Every row gives one point. Each copy is the shape, with its points in the same order, stretched, turned, moved and blurred by noise. Is it also mirrored, or only turned?

Shape, 9 rows:
[[-0.21 -0.06 -0.11]
 [ 0.27 -0.58 -0.06]
 [ 0.32  0.05 -0.20]
 [-0.37  0.07  0.26]
 [ 0.13  0.08 -0.18]
 [-0.10 -0.29  0.26]
 [ 0.20 -0.13 -0.10]
 [ 0.27  0.02 -0.06]
 [-0.02 -0.55  0.42]]
Copy 1 (9 x 3):
[[-0.09  0.18  0.01]
 [-0.12  0.10  0.42]
 [ 0.48  0.12  0.33]
 [-0.41 -0.03 -0.31]
 [ 0.35  0.18  0.19]
 [-0.49 -0.09 -0.05]
 [ 0.15  0.13  0.23]
 [ 0.29  0.08  0.24]
 [-0.75 -0.18  0.03]]
Copy 1 is: mirrored
Copy 2 (9 x 3):
[[ 0.19 -0.04  0.12]
 [-0.13 -0.82 -0.15]
 [-0.17 -0.18  0.29]
 [ 0.25  0.29 -0.29]
 [-0.06 -0.06  0.27]
 [ 0.08 -0.26 -0.43]
 [-0.08 -0.31  0.09]
 [-0.15 -0.17  0.07]
 [-0.01 -0.54 -0.74]]
Copy 2 is: only turned
Copy 3:
[[ 0.00 -0.04  0.28]
 [ 0.25  0.37  0.56]
 [ 0.19  0.17 -0.34]
 [-0.32 -0.05  0.33]
 [ 0.12  0.08 -0.20]
 [-0.16  0.21  0.57]
 [ 0.13  0.21  0.02]
 [ 0.08  0.21 -0.20]
 [-0.16  0.42  0.87]]
Copy 3 is: only turned

Shape, 9 rows:
[[ 0.27 -0.23 -0.05  0.03]
 [ 0.18  0.20 -0.06 -0.12]
 [ 0.22 -0.11 -0.41  0.21]
 [ 0.17  0.01 -0.26  0.15]
 [ 0.19 -0.22  0.44  0.08]
 [ 0.21  0.35  0.20  0.14]
 [-0.71  0.11 -0.28  0.11]
 [-0.77 -0.10  0.12  0.11]
 [ 0.22 -0.02 -0.01 -0.10]]
Copy 1:
[[-0.32 -0.35  0.21  0.02]
 [ 0.03 -0.38  0.21 -0.14]
 [-0.43 -0.23  0.23 -0.32]
 [-0.26 -0.18  0.15 -0.26]
 [-0.28 -0.25 -0.20  0.26]
 [ 0.03 -0.33 -0.20 -0.21]
 [-0.22  0.79  0.07 -0.29]
 [-0.23  0.85 -0.11  0.10]
 [-0.05 -0.42  0.22 -0.02]]
Copy 1 is: only turned
Copy 2:
[[ 0.12  0.03  0.42 -0.17]
 [ 0.14 -0.15  0.19  0.10]
 [ 0.35 -0.30  0.26 -0.25]
 [ 0.25 -0.20  0.22 -0.15]
 [-0.26  0.30  0.35 -0.30]
 [-0.11 -0.17  0.13 -0.07]
 [ 0.43  0.01 -0.52 -0.35]
 [ 0.15  0.29 -0.45 -0.46]
 [ 0.11 -0.02  0.36 -0.02]]
Copy 2 is: only turned
Copy 3, 9 rows:
[[ 0.16 -0.14 -0.39 -0.01]
 [ 0.13  0.02 -0.10  0.15]
 [-0.05  0.06 -0.23 -0.29]
 [ 0.01  0.00 -0.14 -0.15]
 [ 0.19 -0.57 -0.34  0.24]
 [-0.09 -0.33 -0.01  0.31]
 [ 0.33  0.13  0.75 -0.86]
 [ 0.46 -0.21  0.67 -0.73]
 [ 0.18 -0.07 -0.28  0.11]]
Copy 3 is: only turned
Copy 4, 9 rows:
[[ 0.15 -0.08  0.34 -0.07]
 [-0.03  0.10 -0.02 -0.17]
 [ 0.11 -0.64  0.24 -0.23]
 [ 0.11 -0.42  0.13 -0.17]
 [ 0.33  0.24  0.30  0.22]
 [ 0.26  0.01 -0.17 -0.01]
 [-0.39 -0.59  0.03  0.31]
 [-0.31 -0.23  0.18  0.62]
 [ 0.02  0.09  0.12 -0.09]]
Copy 4 is: only turned

Shape, 12 rows:
[[-0.15 -0.11 -0.21 -0.10  0.19  0.02]
 [-0.14 -0.04 -0.16  0.01 -0.03 -0.18]
 [-0.12  0.07  0.03 -0.31  0.06 -0.04]
 [-0.02  0.21 -0.32 -0.36 -0.08 -0.25]
 [-0.02  0.12 -0.22 -0.16  0.13  0.17]
 [-0.13  0.15  0.17  0.12 -0.06  0.17]
 [ 0.52  0.22 -0.18  0.06  0.20  0.03]
 [-0.20 -1.16 -0.28 -0.05  0.01 -0.77]
 [-0.11  0.07  0.16 -0.02  0.18 -0.18]
 [-0.08 -0.05  0.07 -0.03 -0.22 -0.09]
 [ 0.86 -0.04 -0.31 -0.04 -0.04  0.16]
 [-0.22  0.10 -0.20  0.13  0.07 -0.08]]
Copy 1, 12 rows:
[[-0.18 -0.10 -0.27 -0.04  0.01  0.32]
 [-0.02 -0.01 -0.01  0.05  0.08  0.25]
 [ 0.02  0.18 -0.41 -0.10 -0.12  0.08]
 [-0.20  0.06 -0.37  0.12  0.22 -0.02]
 [-0.21 -0.12 -0.27 -0.16 -0.07  0.03]
 [ 0.25  0.10  0.18 -0.25 -0.31 -0.04]
 [-0.65 -0.03 -0.02 -0.30 -0.07 -0.10]
 [-0.12  0.02 -0.39  0.33  0.80  1.43]
 [ 0.00  0.24 -0.09 -0.03 -0.30  0.18]
 [ 0.21  0.15  0.01 -0.12  0.02  0.14]
 [-0.81 -0.12 -0.16 -0.54  0.35 -0.01]
 [-0.03 -0.11  0.12  0.08 -0.08  0.15]]
Copy 1 is: mirrored
Copy 2:
[[ 0.16  0.02 -0.05 -0.18  0.24 -0.04]
 [ 0.04  0.06  0.06 -0.14 -0.03  0.06]
 [ 0.09  0.26 -0.07 -0.22  0.24  0.15]
 [ 0.15  0.43  0.35 -0.16  0.20  0.26]
 [ 0.20  0.07  0.04 -0.06  0.31  0.19]
 [ 0.06 -0.03 -0.34 -0.07 -0.07  0.33]
 [-0.26  0.06  0.25  0.30  0.81  0.20]
 [-0.25  0.35 -0.05 -0.30 -0.28 -1.36]
 [-0.18  0.05 -0.07 -0.31  0.19  0.21]
 [-0.03  0.25 -0.23  0.01 -0.13  0.02]
 [-0.35  0.30  0.23  0.82  0.83 -0.28]
 [ 0.12 -0.10  0.05 -0.17 -0.02  0.26]]
Copy 2 is: mirrored
Copy 3:
[[ 0.07  0.41 -0.04 -0.07  0.07 -0.13]
 [-0.07  0.11 -0.05 -0.10  0.02 -0.24]
 [ 0.23  0.15  0.17  0.09  0.01 -0.04]
 [ 0.25  0.20  0.10  0.27 -0.37 -0.45]
 [ 0.10  0.32 -0.01  0.18 -0.15 -0.01]
 [-0.21 -0.15  0.02  0.05  0.18  0.30]
 [ 0.17  0.13 -0.08 -0.17 -0.71  0.06]
 [ 0.30  0.33 -0.37 -1.26  0.65 -0.83]
 [ 0.02  0.07  0.24 -0.17 -0.03  0.02]
 [-0.02 -0.20 -0.07 -0.12  0.20  0.00]
 [ 0.46 -0.04 -0.47 -0.35 -0.69  0.11]
 [-0.24  0.21  0.02  0.04 -0.03 -0.17]]
Copy 3 is: mirrored

Shape:
[[-0.02  0.20  0.16  0.24 -0.07 -0.17  0.26 -0.21]
 [-0.26  0.51  0.21  0.20 -0.02 -0.19  0.14  0.17]
 [-0.08  0.48  0.28  0.21  0.04  0.09  0.07  0.45]
 [ 0.01  0.25 -0.04  0.26  0.21  0.13  0.34  0.33]
 [-0.27 -0.03  0.21  0.25  0.56  0.15  0.04 -0.10]
 [-0.32  0.50 -0.06 -0.33  0.75 -0.05  0.23 -0.17]
 [-0.31  0.51 -0.21 -0.08 -0.07 -0.14  0.12  0.10]
 [ 0.14 -1.02  0.00  0.26 -0.12 -0.19  0.10 -0.18]
 [-0.23  0.56 -0.07  0.07 -0.21  0.18 -0.16 -0.07]
 [-0.12 -0.42  0.18 -0.42 -0.22 -0.12  0.22 -0.01]
 [-0.14  0.26  0.10  0.02  0.06 -0.26 -0.11  0.34]
 [ 0.73  0.60 -0.17  0.14  0.09  0.08  0.01 -0.10]]
Copy 1, 12 rows:
[[-0.19  0.24 -0.16  0.15  0.11 -0.26 -0.32 -0.11]
 [-0.31  0.33 -0.31  0.35  0.36 -0.26 -0.13 -0.11]
 [-0.14  0.26 -0.23  0.44  0.55 -0.01  0.13  0.11]
 [-0.20  0.25 -0.56  0.34  0.24 -0.01  0.06  0.38]
 [-0.20 -0.06 -0.46 -0.06  0.50  0.27 -0.45  0.00]
 [ 0.03  0.30 -0.64 -0.14  0.18  0.20  0.08 -0.50]
 [-0.16  0.33 -0.28  0.09  0.16 -0.57  0.19 -0.12]
 [-0.47 -0.33  0.05 -0.49 -0.26  0.03 -0.43  0.38]
 [ 0.15  0.19 -0.11  0.22  0.38 -0.68 -0.06 -0.11]
 [-0.37  0.27  0.20 -0.75 -0.20  0.03  0.25  0.10]
 [-0.29  0.03 -0.18  0.17  0.24  0.00  0.10 -0.08]
 [ 0.47  0.15 -0.33  0.90 -0.26  0.02 -0.01 -0.19]]
Copy 1 is: only turned
Copy 2:
[[-0.04 -0.17 -0.01  0.22  0.07  0.30  0.14  0.29]
 [ 0.01 -0.01  0.08  0.47  0.17  0.32  0.00 -0.13]
 [ 0.18  0.05  0.42  0.19  0.12  0.37  0.18 -0.28]
 [-0.03  0.04  0.03  0.03  0.22  0.23  0.50 -0.01]
 [-0.32 -0.28 -0.01 -0.30  0.47  0.34  0.38  0.04]
 [-0.50 -0.72 -0.30  0.28  0.03 -0.31  0.16 -0.23]
 [ 0.04 -0.01 -0.13  0.46  0.07 -0.18 -0.19 -0.02]
 [-0.55  0.24 -0.23 -0.76  0.05  0.39  0.25  0.53]
 [ 0.45 -0.09  0.28  0.19  0.26 -0.10 -0.28  0.12]
 [-0.66 -0.12  0.18 -0.03 -0.13 -0.09 -0.10  0.15]
 [-0.06  0.13  0.05  0.11 -0.07  0.20 -0.12 -0.37]
 [ 0.66 -0.37  0.14 -0.19 -0.50 -0.05  0.35  0.04]]
Copy 2 is: mirrored

Shape (11 x 8):
[[ 0.11  0.19 -0.01  0.14 -0.17  0.06  0.21  0.15]
 [-0.31  0.24 -0.18 -0.07  0.14 -0.07  0.14  0.09]
 [ 0.17  0.53 -0.08  0.14 -0.12 -0.22 -0.21  0.27]
 [-0.21  0.16  0.14  0.34  0.12  0.23 -0.30  0.37]
 [ 0.24 -0.08  0.28  0.13  0.21 -0.27  0.35  0.63]
 [-0.12 -0.16 -0.32 -0.10 -0.15  0.15  0.09  0.25]
 [-0.59 -0.63  0.09 -0.14 -0.09  0.38  0.15  0.03]
 [ 0.06 -0.37 -0.16 -0.38  0.12 -0.14  0.14  0.11]
 [ 0.43 -0.53 -0.26  0.15  0.58  0.63 -0.03 -0.11]
 [-0.11 -0.19  0.28  0.32 -0.17 -0.27 -0.19  0.02]
 [ 0.28  0.29  0.29 -0.11 -0.27  0.13 -0.03  0.16]]
Copy 1 (11 x 8):
[[-0.08  0.25 -0.07 -0.06 -0.47  0.14  0.04 -0.12]
 [ 0.01  0.10 -0.17  0.05 -0.17  0.00 -0.19  0.22]
 [ 0.11  0.22 -0.43 -0.11 -0.48  0.53  0.04 -0.18]
 [-0.03 -0.12 -0.32  0.04 -0.55 -0.04 -0.48 -0.07]
 [ 0.33  0.25  0.17  0.21 -0.51 -0.06 -0.05 -0.03]
 [-0.02  0.19  0.14  0.20  0.17 -0.11 -0.24 -0.12]
 [-0.09 -0.02  0.37  0.00  0.36 -0.77 -0.49 -0.14]
 [ 0.24  0.02  0.28  0.27  0.50 -0.32 -0.03 -0.24]
 [-0.20 -0.84  0.23  0.47  0.19 -0.52 -0.23 -0.33]
 [ 0.23 -0.10 -0.06 -0.39 -0.22  0.01 -0.19 -0.35]
 [ 0.01  0.36 -0.29 -0.12 -0.45  0.07  0.23 -0.40]]
Copy 1 is: only turned
Copy 2, 11 rows:
[[-0.08  0.04 -0.19 -0.05  0.07 -0.08 -0.22  0.19]
 [ 0.06  0.27 -0.08 -0.03  0.21 -0.36  0.01 -0.14]
 [-0.20 -0.04 -0.57 -0.07  0.32 -0.06 -0.06  0.19]
 [ 0.04  0.19 -0.12 -0.08  0.49  0.19 -0.30 -0.20]
 [ 0.36 -0.11  0.16 -0.22  0.38  0.01  0.03  0.47]
 [-0.07  0.01  0.18  0.24  0.21 -0.33 -0.16 -0.16]
 [ 0.06  0.40  0.82  0.19  0.14 -0.03 -0.08 -0.38]
 [-0.01 -0.18  0.44  0.02  0.18 -0.28  0.32 -0.01]
 [ 0.29 -0.62  0.47 -0.28 -0.08  0.08 -0.30 -0.53]
 [ 0.03  0.21 -0.13  0.10  0.02  0.41  0.18  0.12]
 [-0.41 -0.01 -0.17 -0.27  0.19  0.08 -0.19  0.32]]
Copy 2 is: mirrored
Copy 3, 11 rows:
[[-0.06 -0.04  0.21  0.03  0.41  0.03  0.20  0.11]
 [ 0.53  0.13  0.09  0.29  0.04 -0.20  0.43  0.22]
 [ 0.03  0.14 -0.26  0.26  0.58 -0.05  0.15  0.00]
 [ 0.19  0.28 -0.03  0.39  0.21  0.58  0.13  0.28]
 [ 0.47 -0.28  0.54 -0.11  0.36  0.09 -0.22 -0.17]
 [ 0.15 -0.05  0.36  0.49  0.04  0.03  0.08  0.32]
 [ 0.24 -0.13  0.41  0.13 -0.33  0.34  0.13  0.60]
 [ 0.29 -0.26  0.46  0.21 -0.39 -0.21 -0.03 -0.10]
 [-0.21  0.32  0.93  0.54 -0.83  0.47 -0.20 -0.32]
 [-0.03 -0.04 -0.16 -0.42  0.31  0.19 -0.38  0.34]
 [-0.33 -0.17 -0.07 -0.04  0.39  0.24  0.36 -0.10]]
Copy 3 is: mirrored
Copy 4 (11 x 8):
[[ 0.11  0.03  0.20  0.04 -0.06 -0.16 -0.26  0.38]
 [-0.27 -0.15  0.33 -0.05 -0.52 -0.35 -0.09  0.25]
 [-0.29 -0.14 -0.03  0.52 -0.38  0.13 -0.36  0.64]
 [ 0.21 -0.32  0.03  0.66 -0.51 -0.18  0.25  0.27]
 [ 0.06 -0.13 -0.49 -0.10 -0.20 -0.56 -0.04  0.67]
 [-0.16 -0.12  0.42  0.13  0.16 -0.54 -0.11  0.20]
 [ 0.23 -0.17  0.33 -0.11  0.08 -0.77  0.15 -0.63]
 [-0.50  0.01  0.05 -0.25  0.21 -0.39  0.03  0.02]
 [ 0.16  0.14  0.51  0.00  0.55  0.07  1.08  0.01]
 [ 0.12 -0.47 -0.28  0.19 -0.14  0.14 -0.06 -0.10]
 [-0.04  0.31 -0.14  0.35  0.00 -0.02 -0.39  0.19]]
Copy 4 is: only turned

Shape (13 x 9):
[[ 0.30  0.03 -0.38  0.23  0.13 -0.12 -0.13  0.27  0.21]
 [-0.36  0.02  0.21 -0.19  0.28 -0.16 -0.18 -0.07  0.18]
 [ 0.01  0.30  0.18 -0.36  0.15  0.03 -0.21  0.22  0.45]
 [ 0.21 -0.02  0.04  0.37 -0.01 -0.12 -0.39  0.30 -0.17]
 [-0.29  0.44 -0.09 -0.01 -0.11 -0.25 -0.10  0.01  0.31]
 [ 0.17  0.03  0.03  0.08 -0.06  0.12  0.49 -0.49  0.10]
 [ 0.09 -0.07  0.36 -0.03  0.05 -0.46  0.39 -0.03 -0.24]
 [ 0.18  0.08 -0.45  0.01 -0.27 -0.01 -0.30  0.14  0.12]
 [ 0.05 -0.46  0.18 -0.23  0.20 -0.40  0.29 -0.19 -0.25]
 [-0.06 -0.50  0.29 -0.09  0.29 -0.48  0.08 -0.27 -0.41]
 [ 0.01 -0.19 -0.22  0.23 -0.07  0.06 -0.05  0.45  0.21]
 [ 0.00  0.02 -0.26  0.02 -0.07  0.09 -0.19  0.37 -0.20]
 [ 0.04  0.12 -0.08  0.09 -0.45 -0.05 -0.25  0.08  0.40]]
Copy 1:
[[-0.09 -0.20  0.01 -0.56 -0.06 -0.55  0.01  0.12 -0.56]
 [-0.07 -0.07 -0.06  0.29 -0.53 -0.09 -0.10  0.03  0.32]
 [ 0.09 -0.42 -0.08  0.20 -0.13 -0.33  0.13  0.31  0.07]
 [-0.32  0.09 -0.17 -0.49 -0.48 -0.24  0.37  0.26 -0.51]
 [ 0.32 -0.32 -0.23  0.07 -0.33 -0.02 -0.07 -0.18  0.02]
 [-0.05  0.05  0.34  0.06  0.70  0.41 -0.17 -0.02  0.05]
 [ 0.10  0.52 -0.10  0.08  0.12  0.22 -0.27  0.37 -0.04]
 [ 0.06  0.00 -0.02 -0.31 -0.10 -0.45  0.34 -0.28 -0.42]
 [-0.09  0.68  0.16  0.14  0.08 -0.07 -0.34  0.11  0.14]
 [-0.33  0.75 -0.07  0.07 -0.28  0.00 -0.32  0.07  0.26]
 [-0.02 -0.22  0.36 -0.49 -0.12 -0.40  0.00  0.31 -0.50]
 [ 0.03  0.14  0.24 -0.06 -0.29 -0.31  0.17  0.03 -0.64]
 [ 0.17 -0.20 -0.09 -0.45 -0.10 -0.15  0.53  0.07  0.02]]
Copy 1 is: only turned
Copy 2, 13 rows:
[[ 0.17  0.34 -0.10 -0.54 -0.28  0.26  0.42  0.25  0.14]
 [ 0.19 -0.34 -0.04  0.31 -0.34 -0.36  0.28 -0.25 -0.17]
 [ 0.67 -0.61  0.01  0.07 -0.50 -0.23 -0.06 -0.03 -0.11]
 [ 0.21  0.37 -0.28 -0.57 -0.02  0.36  0.14 -0.13 -0.32]
 [ 0.65 -0.07 -0.08  0.30  0.10 -0.16  0.36  0.08 -0.23]
 [-0.32  0.20 -0.09  0.51  0.21  0.07 -0.20  0.01  0.49]
 [-0.39  0.04 -0.40  0.59 -0.16  0.30 -0.11  0.36 -0.29]
 [ 0.26  0.37  0.19 -0.58  0.07  0.02  0.14  0.30 -0.01]
 [-0.81  0.10 -0.08  0.43 -0.51 -0.05 -0.05  0.26 -0.23]
 [-0.84  0.34 -0.19  0.37 -0.48 -0.07  0.10  0.02 -0.43]
 [ 0.08 -0.09 -0.17 -0.60  0.07  0.13  0.51  0.28  0.08]
 [ 0.03 -0.07  0.20 -0.58  0.10  0.22  0.34  0.10 -0.19]
 [ 0.60 -0.04 -0.27 -0.33  0.23 -0.09 -0.03  0.25 -0.11]]
Copy 2 is: only turned
Copy 3, 13 rows:
[[ 0.16 -0.38  0.39  0.10  0.55 -0.21 -0.01  0.21 -0.08]
 [-0.07  0.43  0.29  0.08 -0.40 -0.42  0.26 -0.03  0.11]
 [ 0.30  0.46  0.21 -0.09  0.09 -0.66  0.34  0.42 -0.18]
 [-0.22 -0.09  0.10  0.65  0.08 -0.24  0.07  0.26 -0.18]
 [ 0.49  0.11  0.34 -0.18 -0.31 -0.09  0.49  0.19 -0.35]
 [ 0.09  0.24  0.05 -0.27  0.09  0.73 -0.02 -0.30 -0.12]
 [-0.62  0.21  0.00 -0.02 -0.05 -0.05  0.00 -0.52 -0.52]
 [ 0.35 -0.45  0.03 -0.08  0.12 -0.13  0.31  0.32 -0.04]
 [-0.78  0.01  0.05 -0.23  0.04 -0.09 -0.05 -0.62  0.01]
 [-0.88  0.11  0.06  0.22 -0.22 -0.01  0.04 -0.71  0.06]
 [-0.04 -0.41  0.25  0.05  0.08 -0.20 -0.26  0.39 -0.06]
 [ 0.07 -0.36 -0.12  0.30  0.09 -0.57 -0.22  0.11 -0.14]
 [ 0.20 -0.07  0.04 -0.15 -0.08  0.14  0.39  0.68 -0.12]]
Copy 3 is: mirrored
